Rows are points. Each copy is the shape, with its points in the same order, turned, moved and blurred by noise. Is it also mirrored, or only turned?
In the rows, zero is written as 128.

Shape, 7 rows:
[[ 82 159 126]
 [108 106 105]
 [101 128 171]
 [146 149  80]
 [159 124 122]
 [143  84 159]
 [116 118 169]]
Copy 1:
[[179 106 139]
 [149 106  85]
 [120 105 149]
 [183 161  90]
 [140 163  95]
 [ 93 130 100]
 [107 121 138]]
Copy 1 is: mirrored
Copy 2, 7 rows:
[[ 68 156 118]
 [ 95 100 100]
 [ 84 125 164]
 [136 141  76]
 [146 119 118]
 [126  79 157]
 [ 99 115 163]]
Copy 2 is: only turned
Copy 3 (7 x 3):
[[105 172 114]
 [128 119 103]
 [110 142 159]
 [173 148  89]
 [174 128 137]
 [143  97 169]
 [123 135 166]]
Copy 3 is: only turned

Shape:
[[101 116 136 100]
 [130  93 124 117]
 [128  92 124 107]
 [116 150 112 162]
 [187  83 109  99]
 [169 165 174 148]
 [153 142 138 126]
 [ 99 107 134 142]
 [162 163  88 153]
 [136 137 173 156]]
Copy 1:
[[121 116 193 127]
 [106  90 161 117]
 [111  92 167 111]
 [130 131 132 172]
 [104  84 124  69]
 [ 71 177 121 135]
 [103 144 134 117]
 [108 102 173 157]
 [142 136  91 136]
 [ 70 145 143 154]]
Copy 1 is: mirrored
Copy 2 (10 x 4):
[[111 123 142 100]
 [128  91 146 123]
 [127  90 143 114]
 [114 137 116 169]
 [182  60 139 121]
 [173 164 166 167]
 [159 133 140 144]
 [ 96 113 149 138]
 [161 127  91 179]
 [134 148 174 160]]
Copy 2 is: only turned

Shape (11 x 8):
[[125 173 143 130 146 133  83 205]
 [ 96 113 109 116 144 125 130 113]
 [139 134 104 145 105 111  96 119]
 [180 113 123 139 139 104 114 127]
 [135 130  55 115 114 138 130 137]
 [110  91 116 166  99 114  70 113]
 [117 161 164 153 122 143 129 143]
 [110 154 118  52 136 123 163  85]
 [109 130 108 204 146 137 134 171]
 [135 140 166 159 168 179 150  95]
 [119  88 140 154 134 157 157 125]]
Copy 1 (11 x 8):
[[135 164 136 133 108 177 110 209]
 [ 94 134 115 113 137 132 162 124]
 [153 126  95 121 100 133 125 127]
 [162  99 123 123 143 121 111 128]
 [102 111  61 138 127 151 116 130]
 [164 113 100 111  76 113 174 132]
 [120 149 166 145  97 156 123 130]
 [ 64 144 128  75 159 152 109  89]
 [127 140 124 203 114 131 164 164]
 [124 123 185 160 146 176 165  91]
 [104  90 152 149 122 137 165 124]]
Copy 1 is: mirrored
Copy 2:
[[109 187 159 114 114 148 119 198]
 [116  97 121 102 126 126 130 109]
 [148 117 144 140  86 133 110 120]
 [189 122 132 113 117 122 122 144]
 [130 123  75 120  68 148 128 125]
 [142  71 168 167 104 144  99 116]
 [121 163 163 143 142 139 148 128]
 [113 131 112  41 109  95 155  71]
 [114 125 111 185 151 141 138 174]
 [141 149 138 125 202 157 146  89]
 [134 102 123 135 152 162 171 111]]
Copy 2 is: only turned
Copy 3, 11 rows:
[[117 150 101 120 142 135  97 202]
 [ 79 112 126 108 116 122 135 108]
 [110 149 109 151 107 131  95 107]
 [142 100 117 171 119 120 111 111]
 [109 125  62 115  97 123 143 110]
 [ 77 152 137 162  95 135  69  99]
 [123 153 155 120 108 144 122 158]
 [124 108 136  55 134 103 154  73]
 [ 63 153 116 175  95 132 151 176]
 [122 114 177 135 115 190 160 130]
 [ 96  99 156 135  70 154 150 133]]
Copy 3 is: only turned

Shape, 12 rows:
[[149 110  96 115 160 119 161 158  96]
 [ 72  89 128 156 105 157 122 158 135]
 [163 118 122 108 168 107 145 157 116]
 [127 175 127  90  89 134 116  94 156]
 [103 129  60 118 160 131 130 105 146]
 [149 118 121  99 159 151 180 128 128]
 [ 93 142 164 169 113 123 140 158 130]
 [131 122 100  87 113 108 113  85 154]
 [118 127 165 131 178 151 124 142 110]
 [130 139  87  98 117 134 123  57 112]
 [130 119 140 182 126 157 118 161 140]
 [121 151  59  78 109 129  99 115 131]]
Copy 1, 12 rows:
[[149 120  78 156 171 115 170 141  73]
 [ 83  93 115 130 117 140 117 187 113]
 [154 141  98 143 193 112 165 145  94]
 [126 190  92  95 115 142 127 111 151]
 [ 93 138  47 154 150  96 123 117 122]
 [137 128  65 150 177 152 177 131 121]
 [ 89 155 147 141 123 149 147 181 105]
 [120 144  86 102 140  95 135  96 154]
 [110 139 122 150 197 165 122 150 101]
 [120 147  82 129 124 125 126  61 132]
 [128 128 131 173 130 148 118 187 121]
 [134 155  48 103 120  97 102 107 112]]
Copy 1 is: only turned
Copy 2, 12 rows:
[[158  94  88 131 148 139 165 119 105]
 [116 102 126 127  75 167 100 167 117]
 [161  92 111 122 160 114 157 126 125]
 [125 141 124  83  69  72 133 123 163]
 [ 87  87  92 126 112 127 126  89 146]
 [131 103  97  92 125 139 195 128 137]
 [116 137 154 142 111 139 127 188 129]
 [130  74 123 107  74  77 137 108 158]
 [124 108 150 101 153 159 133 141 135]
 [122 105 130 103  77  95 144  60 133]
 [143 127 133 139 110 178 121 160 166]
 [130 113  78  95  81  80 106  86 139]]
Copy 2 is: only turned
Copy 3:
[[163 137 106 126 149 102 140 174 119]
 [ 67  83 117 149 136 138 113 160 146]
 [178 143 128 119 143 100 118 166 121]
 [126 151 124 101 118 140 119  50 150]
 [138 140  70 134 196 123 135 114 149]
 [164 131 126 102 147 129 173 154 144]
 [ 72 139 165 154 122 121 104 155 144]
 [145 117 103 115 151 109 127  64 140]
 [128 131 165 131 164 151 117 158 109]
 [141 145  90 122 155 127 161  63 111]
 [114 119 135 180 128 155 107 163 150]
 [131 142  56 109 142 123 110  76 122]]
Copy 3 is: only turned
Copy 4:
[[134 113 110 130 107 135 178 150 101]
 [ 84 123 145 135  80 198 114 136 168]
 [153 109 123 129 134 121 166 143 119]
 [126 196 130  91 143 134 117  72 145]
 [ 89 133  54 119 130 153 151  91 129]
 [148 140 122 135 134 170 191 112 114]
 [ 85 148 172 166 110 133 130 134 170]
 [127 132  99  81 131 125 133  61 137]
 [114 120 153 153 164 168 141 139 119]
 [108 158  94  96 120 144 129  47  90]
 [129 134 144 176 114 159 110 143 161]
 [111 168  72  65 117 130 123 109 119]]
Copy 4 is: only turned
